Each row is a point. Each copy is the shape, with its points in the same order, turned, moved and blurred by noise. Some copies are also mirrored. Which?
(in the rows, 128 means zero)

Shape (9 x 3)
184,138,172
77,167,182
92,121,92
183,106,129
186,102,133
158,96,116
96,92,108
91,169,72
68,154,159
Copy 1 (9 x 3)
90,131,94
103,166,195
146,74,187
102,84,106
102,78,90
115,66,123
111,61,191
185,98,180
120,144,209
Copy 1 is: mirrored
Copy 2 (9 x 3)
198,112,124
91,110,161
92,106,60
195,104,72
193,96,74
162,94,62
105,80,59
79,157,60
80,106,139
Copy 2 is: only turned
Copy 3 (9 x 3)
174,96,191
149,202,158
103,132,100
138,69,164
147,71,173
118,82,153
87,131,123
150,141,68
138,193,139
Copy 3 is: only turned

Shape (7 x 3)
166,73,106
142,63,132
119,112,149
182,147,163
140,116,196
91,114,90
56,182,101
Copy 1 (7 x 3)
175,104,36
138,124,36
127,128,90
185,170,105
124,176,93
130,60,98
119,63,179
Copy 1 is: mirrored
Copy 2 (7 x 3)
141,119,198
174,143,185
155,159,136
87,180,149
139,206,144
170,97,114
150,105,42
Copy 2 is: mirrored
Copy 3 (7 x 3)
152,90,189
124,111,195
111,141,150
175,178,139
127,191,175
87,91,133
68,115,65
Copy 3 is: only turned

Shape (8 x 4)
136,25,140,163
93,131,135,167
148,115,87,79
98,122,127,164
150,113,146,174
147,128,147,20
117,131,144,53
64,127,84,119
Copy 1 (8 x 4)
191,72,188,69
132,107,100,113
201,183,135,108
144,100,106,104
119,117,134,80
184,207,174,184
175,169,141,173
195,122,73,135
Copy 1 is: mirrored
Copy 2 (8 x 4)
137,96,53,175
114,122,162,145
107,93,96,49
114,123,141,152
152,146,107,144
189,63,135,21
161,66,149,46
82,77,158,117
Copy 2 is: only turned
Copy 3 (8 x 4)
143,58,211,138
99,144,143,141
171,71,77,155
104,135,148,147
161,143,173,139
182,71,57,78
150,87,74,86
91,101,93,159
Copy 3 is: only turned

Shape (8 x 4)
81,181,142,83
93,54,135,178
184,112,192,160
139,181,119,76
108,73,106,166
115,162,126,61
91,157,132,62
92,193,113,102
Copy 1 (8 x 4)
66,101,149,105
152,162,59,187
183,142,179,192
119,95,167,79
162,138,63,155
99,120,155,77
78,129,143,83
86,71,134,97
Copy 1 is: mirrored
Copy 2 (8 x 4)
164,163,69,122
32,149,150,98
138,131,214,83
190,113,94,126
44,115,137,117
175,125,70,108
156,146,62,102
159,145,75,153
Copy 2 is: only turned
Copy 3 (8 x 4)
113,163,167,81
140,127,128,234
245,131,139,152
142,147,130,64
136,127,99,208
114,124,151,71
115,121,171,70
111,191,125,84
Copy 3 is: only turned
Copy 4 (8 x 4)
160,172,95,79
82,139,110,217
183,88,142,191
166,139,143,74
87,135,132,181
152,123,118,74
144,146,99,65
149,184,133,73
Copy 4 is: mirrored

Shape (12 x 6)
184,190,113,122,127,136
151,130,134,145,102,121
84,56,82,207,127,148
174,123,170,40,81,151
137,138,113,130,123,117
145,157,71,108,100,236
156,81,115,108,139,130
39,167,132,158,55,102
89,77,138,117,131,193
195,158,93,117,128,122
153,72,186,129,144,212
89,176,110,64,99,167
Copy 1 (12 x 6)
188,144,136,129,82,116
128,155,124,111,106,150
83,174,53,119,194,168
155,69,155,50,60,159
145,155,121,99,119,126
178,62,48,138,108,131
153,139,122,62,148,164
29,153,89,114,78,83
108,77,92,89,175,153
199,161,120,103,89,138
137,64,157,113,176,202
132,76,85,79,88,73
Copy 1 is: mirrored
Copy 2 (12 x 6)
143,176,144,182,111,126
127,104,133,145,83,105
77,61,71,135,152,26
137,100,168,144,132,229
132,137,113,145,104,103
67,136,135,230,176,147
160,91,103,125,154,135
20,119,112,107,38,97
66,80,131,103,186,121
173,146,124,193,111,135
123,88,192,131,202,109
60,163,123,157,125,184
Copy 2 is: only turned
Copy 3 (12 x 6)
180,151,94,103,171,154
139,122,83,141,119,128
105,30,140,143,48,138
91,152,10,105,194,127
147,122,110,117,128,112
101,128,111,50,133,209
128,63,74,119,160,111
95,184,122,142,45,87
47,81,101,125,133,144
183,121,86,92,158,144
63,74,84,168,172,195
82,181,110,70,143,128
Copy 3 is: mirrored
Copy 4 (12 x 6)
190,194,106,124,112,93
140,134,123,153,117,110
90,86,102,144,117,207
156,101,166,108,92,31
139,160,117,128,133,128
141,158,93,55,21,125
158,93,123,108,129,120
44,197,190,174,111,132
119,82,169,94,83,153
178,158,82,125,121,104
192,58,163,114,55,133
104,166,180,60,73,90
Copy 4 is: only turned

Shape (9 x 6)
101,176,130,171,145,113
139,140,104,58,166,178
108,99,143,143,172,111
144,152,156,120,202,163
214,123,126,113,88,155
124,98,80,39,83,183
140,176,164,175,104,53
155,125,145,31,99,182
90,160,157,153,114,158
Copy 1 (9 x 6)
133,102,185,115,178,129
185,114,125,63,90,191
91,99,131,74,157,156
169,115,146,33,168,148
171,163,79,113,107,99
149,133,116,106,22,189
115,75,144,138,181,58
175,124,108,57,36,127
128,119,199,92,127,120
Copy 1 is: mirrored
Copy 2 (9 x 6)
106,211,150,127,148,121
76,97,99,126,195,97
78,119,185,123,158,145
43,140,159,122,167,80
136,81,111,133,119,50
150,48,57,102,199,121
111,190,151,175,69,126
80,57,44,100,153,107
111,174,132,66,143,131
Copy 2 is: only turned
Copy 3 (9 x 6)
134,143,62,108,151,132
193,122,126,120,41,155
140,77,111,94,131,116
183,90,94,99,108,190
180,167,200,128,130,158
151,159,183,146,18,112
152,147,89,151,219,112
175,132,177,182,52,164
100,138,90,138,125,162
Copy 3 is: mirrored

Shape (11 x 8)
112,116,140,83,137,168,121,131
182,63,143,156,140,165,153,169
133,132,180,154,129,112,154,123
97,122,189,163,124,161,84,52
166,125,240,139,139,139,169,134
30,151,148,96,42,128,80,92
144,157,143,123,131,125,133,132
198,105,130,116,137,166,162,151
73,64,135,136,115,133,162,22
182,63,129,87,143,88,134,156
202,156,212,135,80,180,99,117
Copy 1 (11 x 8)
81,136,144,135,138,140,114,97
88,94,99,150,102,172,121,177
108,176,135,139,106,117,145,175
97,231,176,191,143,178,117,144
41,184,129,121,65,125,139,188
93,183,245,179,186,92,185,84
127,155,154,144,97,101,128,135
92,103,89,148,67,137,119,131
112,221,80,205,197,130,180,112
88,94,85,157,123,69,87,151
48,167,182,186,29,139,108,155
Copy 1 is: mirrored
Copy 2 (11 x 8)
147,104,140,94,124,164,141,120
113,169,120,149,123,160,191,188
120,136,139,134,78,117,99,172
183,45,142,151,110,80,108,153
166,158,170,123,36,116,145,203
136,7,98,90,109,172,53,128
114,133,121,118,85,129,110,123
93,166,125,114,103,134,194,145
106,40,186,107,175,96,115,176
115,189,107,63,148,134,142,174
160,107,92,125,20,94,166,154
Copy 2 is: only turned
Copy 3 (11 x 8)
77,149,105,114,128,173,102,104
145,166,83,137,206,131,100,107
150,138,155,162,145,159,124,89
75,94,120,185,107,128,138,47
150,142,151,188,159,189,71,48
102,113,99,103,11,167,201,72
130,136,137,148,131,164,117,127
123,140,102,124,202,175,86,140
66,105,145,154,168,161,231,62
146,135,156,58,201,146,112,113
154,88,75,171,128,188,57,67
Copy 3 is: mirrored
Copy 4 (11 x 8)
127,122,148,79,122,151,155,120
128,109,231,120,71,110,158,94
101,101,189,161,147,134,124,139
113,30,124,136,136,185,121,166
74,92,234,124,134,115,147,189
118,106,32,161,176,120,171,142
113,148,161,145,132,135,110,132
129,158,213,125,80,136,150,125
164,48,142,157,161,217,191,129
202,157,230,125,131,105,153,122
86,120,166,151,53,127,116,228
Copy 4 is: mirrored
